Every row gives one point. Each copy is the shape, with its points in the same order, turned, moved and blurred by noise. Some copies are also mirrored. Which?

Shape, 9 rows:
[[-2.6  1.8 -0.5]
 [ 4.7 -1.8  5.4]
 [ 1.2  3.3  2.6]
 [-4.0  5.2  0.7]
 [ 1.1  1.2  1.6]
 [ 2.9 -1.2 -5.3]
 [-1.1  0.5  2.3]
 [-1.5 -0.9 -3.7]
 [-2.5 -1.9 -0.9]]
Copy 1:
[[ 0.7 -3.7  0.9]
 [ 3.6  4.5  5.7]
 [ 4.4 -1.1  3.8]
 [ 2.4 -6.6  2.8]
 [ 3.3 -0.8  2.3]
 [ 2.5  1.2 -4.9]
 [ 1.0 -1.4  3.3]
 [-0.2 -1.5 -2.4]
 [-2.3 -1.6  0.8]]
Copy 1 is: mirrored
Copy 2:
[[-1.7  2.7  0.0]
 [ 2.3 -4.1  6.2]
 [ 0.5  2.3  4.8]
 [-3.3  6.0  2.2]
 [ 0.7  0.9  3.1]
 [ 5.1  0.7 -3.2]
 [-1.5  0.2  2.6]
 [ 0.3  1.3 -3.3]
 [-1.5 -0.3 -1.7]]
Copy 2 is: only turned
Copy 3 (9 x 3):
[[-1.6  1.3  0.2]
 [ 0.7 -8.4  0.7]
 [-3.4 -2.5 -1.5]
 [-5.5  2.6  0.0]
 [-1.3 -2.5 -0.9]
 [ 4.8  0.7 -3.2]
 [-2.1 -1.6  1.5]
 [ 2.9  2.7  0.6]
 [ 1.1  0.6  2.7]]
Copy 3 is: mirrored
Copy 4 (9 x 3):
[[-1.5  1.8  1.8]
 [ 5.3  2.6 -5.6]
 [ 2.4  4.1  0.4]
 [-2.0  4.7  3.7]
 [ 1.9  1.9 -0.5]
 [ 2.2 -4.4  2.1]
 [-0.8  2.9 -1.0]
 [-2.2 -2.8  1.3]
 [-3.1 -0.6 -0.9]]
Copy 4 is: mirrored

Shape:
[[-1.3  1.9 -2.9 -0.4]
 [-0.3  0.9 -0.3 -5.2]
 [-1.9  0.8 -2.7  4.8]
 [-2.4  0.8 -0.6 -0.5]
 [-5.6  3.4 -1.8  1.8]
 [ 4.3  0.1 -5.6 -1.1]
 [ 6.1  1.3  0.6  1.9]
 [ 2.4  0.6 -2.8 -2.5]
 [-4.5 -1.0 -2.8  2.3]
 [ 3.3 -1.3 -1.5 -1.6]]
Copy 1 (10 x 4):
[[-1.0  3.8 -1.7 -0.1]
 [-2.4  4.0  2.8  3.6]
 [-0.8  1.5 -4.4 -3.4]
 [-2.8  3.5 -1.3  0.2]
 [-4.1  4.0 -2.0 -4.3]
 [ 4.8  5.1 -1.6  3.1]
 [ 5.0 -0.7  2.0  0.2]
 [ 2.1  4.0  0.7  2.6]
 [-3.9  2.0 -4.8 -0.6]
 [ 2.5  1.0 -0.8  4.2]]
Copy 1 is: mirrored
Copy 2:
[[-1.5  2.0 -2.6 -0.4]
 [-0.4 -3.3 -1.7 -2.6]
 [-2.1  5.6 -0.4  2.9]
 [-2.1  0.1 -0.3 -0.7]
 [-4.6  3.2  1.0 -0.6]
 [ 2.6  1.6 -7.7  1.2]
 [ 6.8  3.0 -1.4  0.3]
 [ 1.4 -0.1 -4.9 -0.4]
 [-4.3  2.5 -0.1  3.3]
 [ 2.8 -0.9 -2.6  1.2]]
Copy 2 is: only turned
Copy 3 (10 x 4):
[[ 1.2 -2.3 -2.3  0.2]
 [ 3.9 -4.2  0.0 -3.6]
 [-2.3  0.1 -1.7  3.3]
 [ 0.1 -2.2  0.0 -1.3]
 [-3.1 -1.0 -4.5 -1.3]
 [ 6.1 -3.0 -0.6  4.1]
 [ 5.6  2.7  2.4  2.6]
 [ 5.2 -3.0 -0.1  0.7]
 [-3.0 -3.3 -0.8  1.7]
 [ 5.2 -2.3  2.4  1.1]]
Copy 3 is: only turned
Copy 4 (10 x 4):
[[ 3.7 -0.1  1.9 -0.2]
 [ 2.3 -3.8 -0.7 -3.6]
 [ 1.1  3.6  2.9  3.0]
 [ 1.3  0.1  1.5 -1.6]
 [ 2.6  4.5  3.8 -2.4]
 [ 5.2 -3.9  0.1  3.7]
 [ 1.6 -1.0 -5.1  4.4]
 [ 3.8 -3.5 -0.5  0.6]
 [ 0.2  1.7  5.5  0.4]
 [ 1.2 -3.9 -1.7  1.8]]
Copy 4 is: mirrored

Shape, 10 rows:
[[-0.6  1.6  1.7  1.5  0.7  1.5]
 [-0.1  1.7 -6.1 -2.7  4.4  1.2]
 [ 4.6 -3.0  1.9  7.0 -2.0 -4.0]
 [-2.6  0.3  0.9  1.1 -4.5  0.0]
 [-2.5  1.0 -5.3 -2.7 -0.7 -0.5]
 [-2.6  0.8  2.3  0.8 -1.7  0.6]
 [-0.9 -6.4 -1.0  1.5 -1.9  0.9]
 [-0.7  1.8 -1.2 -2.9 -2.8  1.4]
 [-3.2  0.2 -1.7 -2.2  0.5 -1.6]
 [ 7.2  0.9  1.5 -1.9 -0.8 -7.2]]
Copy 1 (10 x 6):
[[-1.2  1.0  0.3 -0.3  1.8  3.5]
 [ 4.3  6.1  0.7 -2.5 -3.5  3.0]
 [ 1.8 -5.4 -0.1  6.4  2.1 -1.0]
 [-4.1 -0.4 -1.5 -1.1  0.3 -0.9]
 [ 0.8  4.4 -1.1 -3.1 -3.3 -1.4]
 [-3.0  0.1 -0.1 -1.9  2.1  1.1]
 [-0.9 -3.9  3.2 -1.2 -3.3 -1.1]
 [-0.9  1.6 -3.4 -4.0 -1.2  1.3]
 [ 0.7  3.0  0.8 -3.9  0.0 -1.2]
 [ 7.6 -2.8 -5.5  0.0  3.9 -1.3]]
Copy 1 is: mirrored
Copy 2 (10 x 6):
[[-0.8  1.2  1.2 -0.5  0.2  3.2]
 [ 2.1  1.1 -5.5  4.1  2.8  0.0]
 [-1.3 -6.1  7.6  1.6 -2.5 -0.2]
 [-3.4  2.6  1.7  0.3 -4.3  1.1]
 [-1.1  3.0 -3.8  4.0 -1.4 -1.5]
 [-3.2  2.5  1.3 -0.5 -1.7  2.7]
 [-3.7 -4.0 -1.1  2.5 -5.1  2.7]
 [-1.0  3.1 -2.2 -0.9 -2.4 -1.0]
 [-3.8  2.2 -2.2  2.9  0.3  0.1]
 [-2.3 -3.9  3.4 -1.7  2.8 -7.4]]
Copy 2 is: only turned

Shape (9 x 6):
[[ 2.5 -3.3  4.4 -1.7  0.8 -1.8]
 [-0.4 -3.4  0.0  1.0 -3.3 -5.5]
 [-3.6 -2.0 -0.3  4.5 -0.3 -3.8]
 [-0.9 -2.4  1.2  2.7 -3.6 -2.3]
 [ 3.5 -0.3 -1.1 -0.9 -1.2  4.1]
 [ 1.8  2.1  0.9  1.9  2.7  2.9]
 [-3.9  4.8  0.9 -0.1  0.3  3.8]
 [-1.2  5.8 -2.8 -2.2  4.8  1.4]
 [-2.2  0.1 -0.2 -2.0  5.0  3.4]]
Copy 1 (9 x 6):
[[ 4.8  2.0 -0.2 -4.0 -0.9 -2.7]
 [ 0.4  1.1  2.1 -3.7 -6.1  1.1]
 [-3.0  5.1  3.5 -2.0 -3.5  0.7]
 [-0.2  1.3  3.5 -1.1 -4.1 -0.8]
 [ 1.5 -1.9 -1.5  2.1  2.2 -0.6]
 [-0.8  2.7 -1.9  1.7  2.9 -3.2]
 [-5.1  0.1  2.0 -0.5  4.8 -4.1]
 [-5.8  1.2 -4.3 -2.5  5.3 -1.7]
 [-1.1  2.8 -0.4 -2.6  6.8 -0.1]]
Copy 1 is: mirrored
Copy 2, 9 rows:
[[ 1.5  1.1  3.8 -3.8  3.7  1.4]
 [-4.3  0.5  6.8  0.1  1.8  3.0]
 [-2.8  1.1  7.0  2.5 -1.6 -0.9]
 [-1.5 -0.1  5.6  1.4 -0.3  3.2]
 [ 0.3 -3.4 -2.4  0.6  2.2  1.5]
 [ 2.5  0.6 -1.4  2.0  0.9 -1.9]
 [ 0.2  1.9 -3.0  1.2 -5.2 -0.4]
 [-2.7  3.1 -4.9  0.7 -0.8 -4.6]
 [ 0.1 -0.4 -1.6 -2.5 -1.6 -4.7]]
Copy 2 is: mirrored
Copy 3:
[[ 3.1  2.9  5.0  1.2  1.6 -2.2]
 [ 6.0  2.4 -0.9  3.8 -2.1 -4.7]
 [ 1.7 -0.9 -1.8  6.3 -1.3 -4.2]
 [ 4.5  0.2  0.7  4.2 -3.5 -2.6]
 [ 3.0  0.2  1.1 -1.5 -0.7  4.1]
 [-1.3  0.2  1.7  2.4  1.6  3.6]
 [-5.2  0.6  0.2  1.4 -3.8  2.4]
 [-5.8  3.0 -3.4  0.1  1.6  2.8]
 [-4.3 -0.8  0.4 -1.2  1.8 -0.2]]
Copy 3 is: only turned
